Each row is a point. The window is the flat piece filled in between its corners: a triangle in 3 columns, a solid with four corners in 4, and so on. A path goes straight from each point to the next, and from the last back to the first. After which points does the path pass through the window?
In the rows, zero is written as 128.

Window, 3 rows:
[[ 78  96  52]
 [158 105 164]
 [121 132 130]]
Path:
(1): [112 120  36]
(2): [39 94 78]
(3): [106 103 166]
(4): [170  96 113]
(5): [112 119  22]
(6): [72 91 97]
(7): [118  99 164]
(8): [157 137 121]
Through the window after points: 5, 7

Window:
[[139 199 156 146]
 [193  35 127 117]
 [130 120 172  70]
 [123 145 124 126]]
Path:
(1): [162  22 156 153]
(2): [125 129 179 182]
(3): [169 168 121 148]
(4): [148 161 130  95]
(5): [112 127 151 137]
(6): [129  30 170 130]
(7): [181  64 102  64]
(8): [214 106  84 105]
Through the window after points: 4

Window (6 x 6):
[[ 38 183 111 158 144 151]
 [ 93 176 108  85  91 112]
 [200 197 114 138 156 118]
 [229  89   7 198 201  78]
 [150 111 149  58 137 108]
 [189  99 160  77  72 133]]
Path:
(1): [101 162 158 164 131  88]
(2): [103 166  73 102 145 134]
(3): [162 150  46 106 165 146]
(4): [139 134 131 176 158  47]
(5): [139 127 152 161 133  79]
(6): [174 124  72  90 149 168]
(7): [104 157  78  98 129 169]
(8): [ 99 162 178 131  92  62]
(9): [142 118 149 128 139  40]
(10): [162 125  68  76 158 194]
(11): [124 143 107  82 155 157]
(12): [138 144 134 138 129  82]
(13): [125 134 179 148 106  63]
(14): [132 148 100  84 152 155]
(15): [122 175  80  82 116 141]
(16): [ 97 167 163 136  96  70]
Through the window after points: 7, 9, 11, 13, 15

Window, 8 rows:
[[140  43 141  43  70 155 115 124]
 [184 188 114 108  59 145 128 117]
 [173  73  88  73  83  86 148 121]
 [ 52 185 163 176 117  80 147  30]
 [108 158 224 173  56  77 189  93]
 [153  27 151 148  83 157  90  90]
 [ 89 103 173 108  81  34  95  94]
 [169 180 201 134 187 198 107 101]]
Path:
(1): [128 132 132 126 105 138 105 112]
(2): [129 103 141 141  92 126 127 128]
(3): [189 102 144  92  60 138  91   7]
(4): [177 142 187 126 100  82 112  31]
(5): [ 89 164 154 150 161 156 128 161]
(6): [115 132 115 112 119 120 151 171]
(7): [196 106 134 101  77 125 134  40]
(8): [146 138 176  85  67  84 134  66]
(9): [110 120 155 108  92  93 139 131]
(10): [103  88 142 126 101 141 121 139]
(11): [180 134 163  84  91 158 140  23]
(12): [136 118 206 105  87  98 140  34]
(13): [ 79 100 146 157 166 111 109 152]
(14): [119 118 138 111 110 138 116 123]
(15): [156  93 185 107  98 111  93  17]
(16): [139 131 140  98 108 125 111  58]
Through the window after points: 2

Window:
[[127 118 148 194 143 115 122 116  93]
 [133 116 124 185 149 156  79 183 128]
 [136 156 197 103  82 118 128 176 122]
 [131  86 146 135  68 172 158 111 102]
 [196 127   7 193 127  94 168 185 128]
 [110 171 120 106 107 158  34  73 125]
 [135  69  85 127 144 140 158  95 119]
 [178 113  73 107  94 119  40  99 125]
 [ 63 110  90 119  50  64 192 176  83]]
Path:
(1): [156 116  65 121 122 131 175 156  43]
(2): [106  90 106 137  96 114 150 123 130]
(3): [135 102 112 162  83 119 146 142 175]
(4): [155 114  82 138 148 124 133 165  47]
(5): [140 111  90 113 123 140 138 124  55]
(6): [129 102  95 141  78  91  80 112 192]
(7): [118 113 121 168  98 116 145 111 161]
(8): [146 121 109 112 142 140 153 177  53]
(9): [133 133 121 125 120 130 100 135  54]
(10): [124 117 127 148  95 140 114 103 142]
(11): [145 110 116 144  88 103 115 133 169]
(12): [134 128 118 126 114 137 102 150  90]
(13): [132 142 102 110 126 144  84 121  71]
(14): [135 148 111 163  80 118 109 127 193]
(15): [ 80 100  93 147  56  79 153 146 139]
(16): [ 94 130 102  98  86  96 177 172  41]
Through the window after points: 1, 5, 9, 11, 13, 15

Window (11 x 11):
[[161 166  79 126  98 137  66 153  88  65  69]
 [175  86 132 138  85  88  96 173 180 110  99]
 [193 155 108 212 102  64 124 101 143 159  45]
 [ 46 124  75  31 199 144 130  44 183 127 154]
 [ 26 113 155  37 113 112  65 143 104 170 149]
 [ 58 105 126  86 168 134 132 214 106 162 157]
 [ 66  20 148  78 133 161 101 137  61 187 195]
 [ 53 107 195 101 118 141 142 139 106 111 184]
 [203  94 159 171 156   7 121 133 116  93  49]
 [112 131 190  70 161 187  55 173 108 156 164]
 [216 135 117  93  86  83 168 116 116 145  47]]
Path:
(1): [ 40  54 142  42 155 182  84 149 127 111  95]
(2): [116 132 135  75 130 106 111 148  94 157 217]
(3): [147 141  98  72 115  95 102 111  90 142 173]
(4): [ 61  75 184 112 145 154 140 145 127 134  56]
(5): [121 114 140 117 128 121 143 131 139 147  33]
(6): [185 131 119 144  98  48  84 127 108 138 154]
(7): [130 117 120 104 128 103  98 148 125 149 159]
(8): [111  96 138  93 141 134 101 143 114 149  86]
(9): [ 94 122 151 104 130 129 121 137 148 124  59]
(10): [158 143  97  84 152  52  98 126 133 116 172]
(11): [149 117 122 107 123  98 112 131 101 165 156]
(12): [110  91 132 141 122 125 113 122 117 146  91]
Through the window after points: 5, 11

Window (12 x 12):
[[184 151 133 123 147  69 125 184 169 149 178 130]
 [ 84 166  72 168  81 114 185 143  34  55 113  89]
 [161 126  68 130 103 155  35 139 111 105 135 124]
 [ 98 146  97 150  75  70  45 114 153 139 153  80]
 [ 40  97 115  84 112 174 120 148  76 127 158 125]
 [ 99  24 160 192 142 142  68 104  21 157 106 123]
 [106 125  54  87 136 170 126  58 214 204 177 122]
 [128  64  85 113 112 106 163 106  62  99 182 149]
 [210  91 152 188 187  86 121  87 150  46 135 130]
 [126 113 168 104 129 123  77 133  78 117   7 126]
 [159 103 147 159  74 119 118 163 123 103 134 121]
 [ 98 202 149 145  79  91  88  12  86 157 161  49]]
Path:
(1): [166  80  94 136 144 124 117 107 134 141 169  16]
(2): [196  62 116 115 139  99 111 118 104  79  99  25]
(3): [129 150 116 180 135 137  78 109 136 103 169 206]
(4): [127 110 125 159  92 113  97 139 139 115 124 195]
(5): [138  91 108 117 128 125 121 161 114 119 139  99]
(6): [122  79 111 115 127 129 129 135  76 105 121  73]
(7): [106 146 138 154 106 143 121 117  89 129 133 178]
(8): [ 95 152  95 166  63 123  77 115  96  98 119 211]
(9): [167 111  85 118 132 143  81 142 105 112 144  48]
(10): [116 116  98 136  93 103 112 132  94 113 137  75]
(11): [102 170 127 164 107 104  96  99 124 106 120 190]
(12): [ 67 139 135 123  93 134 102 100  88 136 154 164]
(13): [114  90 106 116 138 141 121 129  98 113 142  55]
(14): [153  92 124 120 120 126 106 137 105 137 129  31]
(15): [ 45 142 114 138  92 120  91 121  78 132 133 192]
(16): [153 132 123 156 114  94 112 103 131 110 135 151]
Through the window after points: 2, 8, 10, 12

Window:
[[152 207 121 154 115 246 168 134 118 151  17  43 107 220]
 [149 125 151 121 114 126  66 130 206 131 117 104 133  98]
 [ 79 162  65 126 114 158 126 116 156  90 175 151 156  98]
 [147  51 114  30 208 178 101 176 230 203 159  96  73 144]
 [ 99 130 129 155 153  88 173 130 154 203  93 196 132 224]
 [ 56  45 144 158 162 109 167  98  65  93 214 129  89 190]
 [ 82 121 117 168 180  94 190 130 143 118 218 107 143 191]
 [167 169 177 181  88 198 113 167 186  50 130 162  99 104]
 [183  52 109 163 205 212  33 191 101 101  89 117 172 126]
 [ 99  50 106 199 209 159 137  98 136  99 143 104  93 142]
 [203  98  17  60 131 126 118 115 196 127 138 108 144 115]
 [164 160  77  86 188 120 112  95 150 119 163 105  85 105]
 [133  96  42 147 157 105 130 209  99 130  38 119 153 126]
 [117  64  94 220 153 119 196 122  24 162 158 121 131 107]]
Path:
(1): [118 123  69 173 128 178  97 174 139 125 125 124  87 138]
(2): [ 98 105 129 175 146 139 116 156 118 138 153 121  95 165]
(3): [127 117 134 136 168 156 175 110 141  88 128 130 149 126]
(4): [135 106 128  25 164 143 183 147 175 110  87 122 179 121]
(5): [134 136  95 154 149 147  97 135 168 133 135 128  99 160]
(6): [135 150  72 210 135 122 122 161 126 149 181 132  93 174]
(7): [ 85  69 135 121 187 121 179 114 129  98 156 106 149 154]
(8): [179  90 200 137 218 180 166  77 126  94  80  82 181 168]
Through the window after points: 6, 8

Window:
[[ 90 121 125  90 103  82 166 129 171 200  26 146 175 178]
 [154 133 135 180 149 131 112  56 151  82 133 230  79  77]
 [146  75 158  41  83  84 171 183 150 157  51 152 161 136]
 [153 176 131 155 158 121  58  70 153  67 132  83 110 147]
 [143  99  83  87  58  89 202 148 145 135   7 138 101 121]
 [150 139 126 153 172 222 177 134 163  95 147 178  77 113]
 [115 177  98 166  79  90  77  83 128  92 160 156 196 173]
 [173  75  88 176 173 168 134  92 131  83  92 187 127  97]
 [156  91 110 174 176 121 158  79 164  83 180 126  69 117]
 [ 74 206 100 118 159  51 102 123 109  82 111 158 188 179]
 [ 72 152 107 184 117  65  49 141 163  71 109 134 144 169]
 [103 178 172 213 140 101  80  94  74 103 168  93 143 141]
 [168 165 121 126 151  97 114 183 119 206 136 100 108 165]
 [104  97 104 109 124 144 102  93 112 129 127 145  91 117]]
Path:
(1): [145 104 142 155 120 139 104 121  96  97 110 157  61 186]
(2): [132 140 126 150 100 115 112 108 116  95 129 179 141 204]
(3): [109 179  81 145 119  79  99 101 155 119 130 112 177  88]
(4): [139 186 136 146 141 128 119  81 160 128 117 102 186  41]
(5): [126 136 127 132 143 104 100 122 136 110 126 142 122 178]
(6): [144 112 112 119 121 115 138 127 146 109  73 158  91 184]
(7): [115 126  93 129 118 102 127 139 173 108  98 154 139 109]
(8): [131 158 110 145 152 103 119 104 159 137 133 154 141  90]
Through the window after points: 2, 8

Window:
[[179  95 160 227 234 216  86  95 196 127  99 152 163 187]
 [183  68 167 124 149 145 148 112  46 110  88 164 124  86]
 [141  71 121  59 140 162 152 169 112  80 105 145  86 103]
 [120  78 148 133 148 189 214 183  45  97 122 146 131 121]
 [138  33 161  97 111 249 186  82  43  82  93 148 104 131]
 [127  49 220 225 248 169  79 110 184 161  58 154  99 214]
 [104 167  76 151 130  85 156 133 122 101  58  73 101 128]
 [ 63 164 149 125 144  82 122 124 145 107 138  58 131  97]
 [110 121 105 137  67  92 106 168 114 136 122  80 132 138]
 [ 54 128  67  69 136  72 130 130 108 169  89 108 163 113]
 [ 92 101  86 154 116  50 177 118 181 139 127  82 129 105]
 [ 63 130  80 171 113 118 122 134 117 112 126 139  92  75]
 [139 108 186  90  88 196 201 136  91 108  81 202 119 112]
 [ 98 171  75 117 127  85 145 134 133 203 136  58  82  94]]
Path:
(1): [108 111 125 104 140 124 150  97  97 134 135 180 125 168]
(2): [136  92 144 120 157 144 132 113  92 119 115 143 105 149]
(3): [129  99 150 147 136 174 141 142 104 137  78 123 124 106]
(4): [ 90 105 122 116 122 116 131 156 126 125  84  93 126  91]
(5): [127 137 102 133 137 110 138 107  98 127 140 135 121 167]
(6): [115 123 110 127 152  99 129 116 120 109 125 125 118 143]
(7): [ 83  84 135 173 133 198 136 156 150 181  59  64 122  73]
(8): [104 108 118 141 135 154 139 209 104 113  46  40 126  53]
Through the window after points: 4

Window (14 x 14):
[[ 44 119 186 176  92 166  92 162 128 161 124 139 149 173]
 [167 149 152 113 154   7  99 165 167 125 183 129 148 117]
 [209 147  97 114 138 183  88 109 128 121 102 157 127 122]
 [105 104 117 155 149 179 133  89 173 135 133 157 124  76]
 [ 83 110 123 128 127 136 128  83 138 114 136 151 106 154]
 [144 134 110 159 163 151 124 125 132 118 124 174  98 129]
 [166  98 128 160 106 152 153 158 148  48 103 105 119 103]
 [150 129 116 143 124 152 120 121  90 184 139 148 139 156]
 [148 155 111 115 138 150 101 151 115 108 179 141 153 128]
 [ 83 129  74 178 130 141 117 102 164 137 129 127 125 120]
 [166 152 102 146 125 192 154 126 196 116 158  87  86  90]
 [133  93 108 116 124 146 111 159 153 124 119 180 144 158]
 [ 97 130 147 108 133  87 127 150  86 137 149  65  29  71]
 [146 118 104 139  69 143 103 132 126 109 149 184 118 146]]
Path:
(1): [124 142 127 122 130  97 127 150 154 128 137 133 132 126]
(2): [161 209 119  68 108 139 148  85 142 148 136 148 111  81]
(3): [130  72 113 177 154 152  88 150 124 104 124 140 108 156]
(4): [151  43  78 162 123 129  74 116 146  90 146 143  86 129]
(5): [142 156 121 121 143 144 142 128 148 124 139 142 138 103]
(6): [101 159 124 118 149 148 158 121 138 115  95 168 143 132]
(7): [151  94 115 167 135 150  94 116 151 144 171 137 105  97]
(8): [144 111 136 137 141 100  96 101 132 114 175 145 106 129]
Through the window after points: 2, 6, 8

Window, 14 rows:
[[128  51 120 192 118 105 112 115  21 144  82 116 209 151]
 [ 75 168  56  37  87 143 174 131 169 142 173  96 101 137]
 [179  44 125 143 116 121 110 110 105 120 183  68  95 125]
 [160 131 152 191 156 118 114  90  31 110 100 145 175  98]
 [188  72 162 119 109 113 194  71  96 126 126  44 107 175]
 [141 151 141  85  54 136 129 139 201 182 164 131  79 177]
 [119 115  93  55 116  94 121  57 161 150 153 144 142 153]
 [ 79 157 128  52 114 191 124  97 182 160 202 104 148 184]
 [193  59 128 157 176 119 178 142 104 157 142 128 149 145]
 [100 159  94  40 139 157  90 119 197 151 101  83 118 161]
 [191  51 123 120  83 177 165  98 142  89 126 120 124 151]
 [109  86 171 111 160  96 100 147  26  92 100 163 174 148]
 [ 29 124 135 134 150  77 124 107 152  82 108 107 195 129]
 [184 120 158 122 118  89  91 150  66 102 114 113 249 130]]
Path:
(1): [112  90 130 112 126 134 151 122 131 163 135 104 164  89]
(2): [135 102 171  81 114 136 124  94 141 176 114 114 164  80]
(3): [119 138 110  99 124 107 115 124 124 131 147 109 155 171]
(4): [108 126  93 129 122 111 120 116 136 118 138 118 144 172]
(5): [114 114 191  76 104 124 141 110 147 146 121 116 148 103]
(6): [145  67 148  99 155 130 134 129 128 177 107 109 136  83]
(7): [163  95 114 141 135 124 146 121 110 122 158 112 144 179]
(8): [146 114 108 117 137 130 128 110 133 115 144 104 142 166]
(9): [122  87 138  99 114 139 132 118 134 144 124 106 136 127]
(10): [123  76 149 109 128 116 130  92  97 138 115  90 169 102]
(11): [140 142  84 155 154 125 109 134  97  77 142 133 153 203]
(12): [148 126 117 129 103 112 139 106 118  91 139 119 158 185]
(13): [124  64 150 119 135 114 121 112  98 152 111  90 164 106]
(14): [125  94 148  87 122 134 138  97 140 147 136 105 128 125]
(15): [124 114 105 123 125 122 137  96 109 119 146 110 122 183]
(16): [152 110 120 128 124 106 135 111  90 105 124 113 134 202]
Through the window after points: 4, 6, 8, 12, 16

Window, 14 rows:
[[136  84 209 129 133 166 165 106 208 125 146 186 110 116]
 [ 69 121 184  92 111 160 115 172 136 131 139 200 143 182]
 [106  69 175 159 146 128  96 124 134  38 133  88 123 172]
 [217 141  95 249  93  64 195 169 211  40 230  91 167 122]
 [183 149 128  86 114  86  86  79 156 186 107  70 138  83]
 [108  85 183  97 171 139  51 231 168 108 198 195  78 167]
 [127  62 204 226  52 169 203 195 142 131 134 165  71  99]
 [106  99 174  92  89 148 182 108  91 146 179 171  51 118]
 [223 245  84 119 213 166 132 119  47 122  58  45  93  62]
 [168  50 126  96 152 168 135 199 154 114 141 107 162 133]
 [170  77 115 131 157 226 108 163 138 148  91 137  80 219]
 [144  97 147  93 107 143 164 201 245 118 114  77  89 148]
 [110 147  83 163 166 123 155  52 187 205 159  50 161  78]
 [113 157  67 101 159 122 101  89  51 104  74 178  76  64]]
Path:
(1): [135  80 135 114 124 211  87 105 172 106 140 110 131  90]
(2): [112 139 163 127  80 222  85 133 159  85 166 108 124 109]
(3): [149 114 136 119 177  86 145 137 122 141  98 122 119 148]
(4): [136  60 181 132 128  85 170 169 156 153 103 146  76 158]
(5): [115 105 125 126 126 207  76 159 165  80 190 147 140 135]
(6): [124 146 177  73  92 183  52 183 162  86 148 141  97 101]
(7): [130  51 144 182 191 101 165 167 146 127 159 144 105 190]
(8): [151 114 139 160 178  29 214  93 195 139 119 147  71 137]
(9): [140 128 150 119 104 145 105 164 143 110 165 114 136 104]
(10): [107 103 150 103  69 198 129 201 177 123 168 111 107 126]
(11): [171  82 159 143 201  86 129 159 157 111 131 160  98 149]
(12): [152 111 162 147 164 105 175 168 174 170 116 133  81 153]
(13): [140 132 128  85  87 185 108 115 145 112 154 121 128  76]
(14): [160 123 171 120 101 193  97 136 170 102 177 160  97 100]
(15): [124  93 162 124 163 104 165 134 161 147 120 138 112 140]
(16): [140 149 172 124 134  66 158 146 147 166 129 148 113 159]
Through the window after points: 2, 6, 10, 14, 16

Window (14 x 14):
[[149  88 116 166  85  83 152 183 123 157 193 105  74  83]
 [179 133 166 199 188  77 121 164 127 197 174 150 112  62]
 [ 99  68  85 150 175 177 151 139 120 206 207 172 162 136]
 [133 118  67 152 140 138 144 127 129  92 126  61 153 249]
 [189  88 155 170 172 143 158 182 196 134 201 133  96  33]
 [133 140  77  81  83 127 127 146 154 110  80 136 157 199]
 [114 209 100  88  82 138 178 102 121  94 138  57 171 182]
 [137 119  71 131 123  89 138 153 107  71 132  89 191 100]
 [148 181  72  92 138 127 138 226 108 106 144  70 129 149]
 [124  70 146 155 154 202  97 128  65 129 179 169 114 141]
 [116 125 109  80 109 118  76 149 150 122 150  35 172 168]
 [155 101  72  73 127 171 155 107  85 148  83  54 159 183]
 [ 68 123 132  95 123 130 179 171 116 104  78  59 173 196]
 [237  83 186 201 122 111 147 231 131 175 236 151 156  56]]
Path:
(1): [134 101 122  96 120  84 207 190 118  89 212 105 131 177]
(2): [141 154  98 133 113 185  97 122 134 141 112  83 170 122]
(3): [143 153  74 177 138 154 115 135 127 136 106  84 168 157]
(4): [130  92 130  70 121 105 124 156 132 122 174  69 140 168]
(5): [138  84 122  95 161  64 108 174 102 146 165 101 107 159]
(6): [148 117  98 180 117 198 158 153 140 134 142 117 167 122]
(7): [149 142 114 158 114 149 141 151 126 129 137 103 158 116]
(8): [146 111 122 101 136  91 148 166 137 102 152  87 117 137]
(9): [145 114 100  59 165  98 181 113 124  89 187 119 134 177]
(10): [113 112  99 142 129 163 121 150 109 139 131 103 141 151]
(11): [126 117  51 159 116 179  81 134 143 139 112  75 153 120]
(12): [131 117 157  76 139  47 221 163  94 109 194 125 127 154]
(13): [138 130 116  90 129 121 157 125 133  74 145  99 145 163]
(14): [122 120  90 155 143 132 130 180 124 166 136  85 138 122]
(15): [121 146 100 177 113 133 116 176 140 143 152  83 143 102]
(16): [167  72 112  73 144 139 178 138 116 101 153 122 156 164]
Through the window after points: 3

Window:
[[ 60 155 110 156 249 103  85 148  95 184 134 215 132 135]
 [110 109 102 128 163 147  81 202 120 156 112 136 139 132]
 [157 154  95 126 114 152 123 127 176 110 117 113 162 156]
 [147 140  75 144 120  88 114 133 117  87 106  96 132 118]
 [ 87 175 159 135 157 124 119 110 129  66  96 192 100 143]
 [187 126  80 133 125 144 120 150 168 127 136 120  94 168]
 [121 113 119 137  83 134 105  88 149 109 135 166 121 114]
 [136 138 126 135 117 106 124 153 100 113 156 150 150 130]
 [129 137 121 102 111  98 116 139 140 137 134  86 101 121]
 [101 191  82 141 100 145 104 114  99  87 128 105 103 143]
 [151 157 139 133 158 153 105 169 121 159 116 152 113  87]
 [165 127 146 115 129 196 162 106 129 171  81 147  79 159]
 [108 158  90  87 101 111 119 126 119  97 118 163 116 111]
 [118 122 145 105 145 161 176 133 146 103 125 142  92  87]]
Path:
(1): [ 97 143 126 159 105 147 140 158 143 127 112 193 109 109]
(2): [110 156 114 159 136 114 126 159 153 170 127 175  87 140]
(3): [121 129 109 108 210 150  95 114  85 122 119 154 154 137]
(4): [128 136 101  96 152 129 110 126  98 106 133 145 111 146]
(5): [103 173 115 164 102 137 138 141 170 128 108 141 126  96]
(6): [128 172 106 129  50 119 151 149 142 126  65 169 105 155]
(7): [149 101 136 122 199 176 111 100 136 123 161 126 101 121]
(8): [127 144 102 104 160 156 115 107 120  94 168 136 110 123]
(9): [122 156 129 146 116 104 121 144 140 110  83 145 124 142]
(10): [ 98 152 105 148 127 113 117 216 114 130 105 147  97 149]
(11): [163 116 121 107 143 149 105  85 128 122 155 134 171 108]
(12): [131 145 105 113 162 130 103 127 111 111 126 125 125 141]
Through the window after points: 2, 4, 6, 8, 10

Window (14 x 14):
[[ 92 123 167 213  89 123 121  95 111  86 149 138 134 104]
 [174 162  80  91 125 193 122 146 111 140 124 112 115 219]
 [202 116 149 126  82 147 135  82 107  81 180  83 146 249]
 [102  74 137 149  71  74 129 171 182 145  88  63 103  76]
 [159 166  97 152 159 123 157  59 189 138 139 180 146 191]
 [118  94  27 139 156  99 130  66  89 173 154 101 159 126]
 [146 151  81 126 111  87  84 143 155 101 169 201 170 127]
 [107  92 239 178 129 119  87 128 135 161 109  63 125 142]
 [ 99 158 136  66 138 132 150 178  95 112 196 164  88  62]
 [ 44  64 170 201 112  95 140 162  74 122 194 137 155 141]
 [172 138 101 113 104 120 153 164  72 234 151 189  78 149]
 [136 110 105 214 129  79 168 126  53 140 168  77 195 152]
 [ 84 152 143 115 102  31 126  88 121 191  59  43  66 180]
 [ 76 108 171  83 153 136 145 112  95 137  79 148 149  96]]
Path:
(1): [ 78 155 194 128  78 139 141 131 125 154 134  95 161 174]
(2): [ 76 138 149 158  80  93 162 105 122 175 124  82 154 106]
(3): [142  70 168 152 139 117  87 163 136 117 119 106 103 145]
(4): [111  52 156 173 162  56 125 141 107 116  46 163  84 114]
(5): [110 150 151 138 101 132 131 113 128 148 185  97 149 131]
(6): [ 89 155 117 122  52 112 126 127  94 169 109  79 176 136]
(7): [179  89  99 175 203  98 141 115 134  73 201 201  95 154]
(8): [188  89  78 139 158  92 105 128 103 139 142 173  98 114]
Through the window after points: 2, 8
